Each row of a before or after table is a point. One or more steps were done to the points. Then noise was added and the rows were shuffled. The steps act on how far a point lies along the listed directions, d1 being the first. What was done? A step turns or swaps two directions, mirrors them in a line or flattens them onto one, adds a multiple of one to another, or multiplies one. Angles are multiples of 10 degrees, from the lower direction toward the higher: turns from -170 to 170, lines from 10 to 170 but not 90. Use the fewest steps. Two steps may share a direction if one is a turn and the other turns, adds or multiplies; they go together, in the order done. Otherwise the lowest direction goes first.

Directions:
(1): [-0.50 -0.30]
(2): [-0.30  0.50]
Before (12 x 2):
[[ 0.00  0.00]
 [ 0.70 -0.55]
 [ 0.25  0.09]
 [ 0.68 -0.47]
 [ 0.46 -0.44]
 [-0.67  0.21]
 [-0.42 -0.03]
 [ 0.35 -0.35]
 [ 0.74 -0.23]
 [ 0.46 -0.31]
 [-0.34  0.17]
 [ 0.42 -0.17]]
After (12 x 2):
[[ 0.00 -0.04]
 [ 0.05  0.47]
 [ 0.24  0.85]
 [-0.03  0.74]
 [ 0.29  0.83]
 [ 0.17 -0.40]
 [ 0.26  0.57]
 [-0.04 -0.39]
 [ 0.00 -0.68]
 [ 0.12  0.54]
 [ 0.18  0.44]
 [-0.19  0.22]]
Steps: turn d1 and d2 by -110 degrees

Directions:
(1): [ 0.00  0.43 -0.58]
(2): [0.50 0.42 0.31]
(3): [ 0.52 -0.40 -0.29]
Before (11 x 3):
[[-0.31 -0.32  0.23]
 [-0.14 -0.24 -0.49]
 [ 0.48 -0.10 -0.29]
 [ 0.48 -0.15 -0.26]
 [ 0.37 -0.14 -0.03]
 [-0.16 -0.24  0.37]
 [-0.03 -0.77  0.02]
 [ 0.47 -0.37 -0.04]
 [-0.28 -0.09 -0.15]
 [-0.20  0.12  0.00]
 [ 0.17 -0.19  0.32]]
After (11 x 3):
[[-0.28  0.08 -0.04]
 [ 0.66  0.04  0.10]
 [ 0.38 -0.05  0.40]
 [ 0.67  0.02 -0.10]
 [ 0.69  0.07 -0.16]
 [-0.72 -0.68 -0.05]
 [ 0.60 -0.32  0.06]
 [-0.68 -1.30 -0.39]
 [-0.28 -0.31  0.31]
 [-0.76 -0.71 -0.86]
 [-0.71 -0.44 -0.40]]
Steps: multiply d2 by 3
